Every row gives one point. Each copy is the shape, with its points in the same order, stretched, turned, moved and blurred by noise. Some copies are also mirrored. Which?

Shape:
[[ 0.34  1.75  1.11]
 [ 0.50 -0.60  0.22]
 [ 0.09 -1.24 -0.25]
 [ 0.67  0.67  1.02]
 [ 0.87 -1.19 -0.74]
 [-3.21 -0.25 -1.49]
 [-3.67 -0.18 -0.02]
 [ 1.01 -1.97  0.26]]
Copy 1, 8 rows:
[[-2.08  0.39  1.97]
 [ 0.62  0.25  0.56]
 [ 1.29  0.68 -0.46]
 [-0.63  0.45  1.40]
 [ 1.61 -0.33 -0.63]
 [-1.19  2.20 -2.30]
 [-1.51  3.01 -1.05]
 [ 2.13  0.24  0.13]]
Copy 1 is: mirrored
Copy 2:
[[ 0.88  0.33 -1.99]
 [-0.09 -0.72 -0.23]
 [-0.63 -0.68  0.37]
 [ 0.49 -0.44 -1.30]
 [ 0.04 -0.80  0.71]
 [-2.28  1.99  0.14]
 [-2.77  1.70 -1.21]
 [-0.35 -1.78  0.41]]
Copy 2 is: mirrored
Copy 3:
[[ 0.05  2.16  0.54]
 [ 0.32 -0.20  0.89]
 [-0.19 -0.81  0.93]
 [ 0.56  1.12  0.80]
 [ 0.23 -1.13  0.23]
 [-4.18  0.16  1.00]
 [-3.80  0.80  2.17]
 [ 1.00 -1.43  1.26]]
Copy 3 is: only turned

Shape:
[[ 0.33 -0.56 -0.48 -0.18  0.55 -0.90]
 [-1.59 -1.47  1.86 -1.00  2.09  0.25]
 [ 0.36 -1.43  0.52 -0.68 -0.44 -0.62]
 [ 0.86  0.37  1.58  1.45  0.17  2.81]
 [-1.18  0.12 -1.54 -1.77  1.61 -0.91]
 [ 0.46  0.49  0.56  0.23 -0.11  0.90]
 [-1.76  0.23 -1.52  1.50 -1.52 -1.05]
 [-2.65 -0.98 -1.76  0.56  0.28  1.41]
 [ 0.82  1.34 -1.81 -0.60 -1.53 -0.71]
 [-1.59  0.96  1.01 -1.58  0.29 -0.46]
 [-1.15 -0.88 -1.87 -0.93 -2.12  2.27]
 [-2.94  0.12  1.00  0.08  0.63 -0.58]]
Copy 1 (12 x 6):
[[-0.45 -0.84  0.85 -1.10  0.27 -0.14]
 [-2.82 -0.44  3.20 -0.80  2.94  0.05]
 [-0.97 -1.77  1.40 -0.77  0.04  1.30]
 [-0.74  2.57  1.21  1.65  1.76  3.04]
 [-0.35 -1.63  1.01 -1.30  2.30 -2.17]
 [-0.10  0.34  0.88  0.95  1.13  1.11]
 [-1.85 -0.63 -1.86  0.82 -0.88 -1.60]
 [-2.94 -0.01 -1.09 -0.03  2.82 -0.82]
 [ 1.67 -1.55 -1.06  0.41 -0.41 -0.36]
 [-0.76 -1.48  1.79  1.14  1.92 -1.40]
 [-0.83 -1.54 -1.58  0.53  2.31  1.65]
 [-3.04 -0.45  1.38  0.94  1.61 -2.03]]
Copy 1 is: mirrored
Copy 2, 12 rows:
[[ 1.11  0.43 -0.04 -1.21 -0.30 -0.36]
 [-0.52 -0.03  2.23 -0.53  2.48  0.87]
 [-0.68 -0.73  0.52 -1.29 -0.35 -0.32]
 [-0.17 -0.73  0.91  3.27 -0.08 -0.34]
 [ 1.24  1.56 -0.81 -1.92  1.92  0.01]
 [ 0.03  0.63  0.43  0.90 -0.07 -0.85]
 [-0.68  1.98 -2.23 -0.51 -1.54  1.26]
 [-0.49  0.43 -2.60  0.52  1.22  1.73]
 [ 0.67  1.74 -1.70 -0.68 -1.53 -1.74]
 [-0.74  2.29  0.71 -0.80  1.59 -0.34]
 [-1.76 -0.21 -2.98  0.58  0.64 -0.89]
 [-1.00  2.17  1.04 -0.68  1.39  1.96]]
Copy 2 is: mirrored
Copy 3, 12 rows:
[[-0.32 -0.11 -0.44 -0.45  0.44 -1.10]
 [-0.82 -0.16  0.09  0.11  2.69  0.76]
 [ 0.08 -1.31 -0.35 -1.18  0.64 -0.39]
 [ 2.47  1.45 -0.67  0.53 -0.29  2.46]
 [-2.31  1.18 -0.75 -1.00  1.32 -2.00]
 [ 1.06  1.20 -0.28 -0.66 -0.11  0.66]
 [-2.59  0.02  0.74  0.29 -1.87 -0.43]
 [-3.22  0.81 -1.80  0.83 -0.79  0.56]
 [-0.15  1.02 -0.31 -1.86 -1.60 -1.87]
 [-1.16  0.90  1.33 -1.76  1.19 -0.03]
 [-2.13  0.46 -2.72 -1.88 -1.61  0.90]
 [-2.26  0.56  1.52  0.15  0.82  0.48]]
Copy 3 is: only turned
Copy 4, 12 rows:
[[-0.15 -0.74 -0.55 -0.44 -1.53  0.06]
 [-1.68 -2.51  1.44 -1.61  0.48 -0.30]
 [-0.01 -0.67  1.04  0.04 -1.23  0.52]
 [-0.77 -2.78  0.39  3.45  0.17  0.21]
 [-1.69 -0.91 -0.86 -2.46 -0.98  1.28]
 [-0.65 -0.83  0.16  1.50 -0.48  0.66]
 [-1.63  2.46 -0.02  0.78 -2.09  0.04]
 [-3.57 -0.57  0.46  0.42 -2.43  0.89]
 [ 0.14  0.84 -1.09  0.51 -1.40  1.89]
 [-1.43 -0.29  1.10 -1.47  0.81  1.15]
 [-2.12 -0.72  0.89  1.74 -3.02  3.37]
 [-2.14  0.19  1.62 -1.33  0.36 -0.37]]
Copy 4 is: only turned

Shape (13 x 9):
[[ 0.75 -0.02 -1.83  0.65  2.39 -0.69 -0.63  1.20 -0.09]
 [ 1.90 -2.33  0.97  0.16 -0.67 -1.45  1.28 -1.02 -0.24]
 [-0.20 -2.30  1.36  1.06  0.37 -0.41  0.13  0.80 -0.62]
 [ 1.68  1.24 -3.06  0.88  1.68  0.45  1.58  0.66  1.76]
 [ 3.31 -0.57  0.01 -1.39  0.75 -1.59 -0.39 -0.64  1.15]
 [-3.31 -1.30 -0.37 -0.80 -0.17 -1.20 -2.02 -1.02 -0.69]
 [ 1.14 -1.97  0.90 -0.33  0.16  0.85 -0.98 -1.45 -0.66]
 [-0.79  1.67  0.71 -0.74  1.69  1.57  0.03  1.18  2.90]
 [ 0.97  0.56 -0.97  1.62  0.59 -0.99 -2.13 -2.67 -0.33]
 [ 0.22 -2.27  0.87  1.75 -0.37 -0.03  0.06 -1.20  1.15]
 [ 0.44  1.80  0.11 -0.84  0.39  0.59 -2.50  0.37 -1.79]
 [-0.81 -0.49  0.62 -1.94  1.46  1.84  0.14 -0.43  0.59]
 [-0.19  0.31 -1.43  0.60 -0.63  0.05 -2.71  0.48  1.09]]
Copy 1 (13 x 9):
[[ 0.05 -0.41 -1.15 -1.99 -0.85  0.36 -1.93  0.91  1.63]
 [-1.02 -0.49  1.20  1.90 -0.77 -0.61 -0.45  0.62  2.64]
 [-1.36 -1.86 -0.33  0.35 -2.27 -0.09  0.47 -0.96  0.97]
 [ 0.88  1.21 -0.90 -0.44 -1.26  1.06 -2.55  3.99  0.76]
 [ 0.76  1.42  1.54  0.12  1.00  0.05 -1.39  0.36  3.69]
 [-0.74  0.52 -0.80 -2.19 -0.84 -2.59  2.00 -1.56  0.49]
 [-1.25  0.20 -0.28  0.92 -1.26 -1.23 -1.31 -1.59  0.74]
 [ 1.67  1.71 -1.33 -0.56 -1.46  2.19  1.42 -0.02 -0.64]
 [ 1.82  0.47 -0.89 -0.84  1.12 -2.82 -2.18  0.29  0.14]
 [ 0.35 -0.25 -0.38  1.55 -2.60 -1.41  0.25 -0.18  0.63]
 [-0.11  0.06 -0.29 -2.31  1.60 -0.70 -1.79 -1.60 -0.82]
 [-1.12  1.53 -1.58  0.32 -1.71  0.64  0.47 -0.87  0.03]
 [ 1.19  0.76  0.41 -2.63 -1.04 -1.75 -0.73 -0.64 -0.23]]
Copy 1 is: mirrored
Copy 2:
[[ 2.21  0.41 -2.41  0.74  0.26 -0.86  1.24 -0.18 -2.29]
 [ 0.08 -1.09  1.37  2.01 -1.81  0.43  0.47  1.77 -2.23]
 [ 0.42  1.59  1.58  1.74 -0.28  0.68  1.30  0.21 -1.18]
 [ 1.06 -1.47 -4.59  0.65  1.24  0.19  0.96  0.72 -3.28]
 [ 1.58 -2.14 -1.04  1.76 -2.57 -0.05 -0.02 -0.13 -2.83]
 [ 2.01  1.38  1.21  0.18  0.95 -1.06 -2.13 -0.72  0.55]
 [-0.15  1.21  0.44  0.53 -2.16  0.12 -0.29 -0.29 -1.29]
 [ 1.21  0.58 -2.00  0.33  1.54  1.77  0.44 -3.40 -0.01]
 [-0.16  0.15 -0.51  0.60 -0.67 -2.04 -1.35 -1.20 -3.12]
 [-0.42  0.85  1.11  1.93 -0.24  1.49 -0.59  0.11 -2.69]
 [ 0.58  1.39 -1.56 -0.30 -0.39 -2.49  0.23 -2.37  0.71]
 [ 1.21  0.79 -0.58 -1.02 -0.29  1.07 -0.17 -1.72  0.50]
 [ 0.98  1.10 -2.57  1.99  0.70 -0.86 -1.40 -1.10 -1.11]]
Copy 2 is: only turned
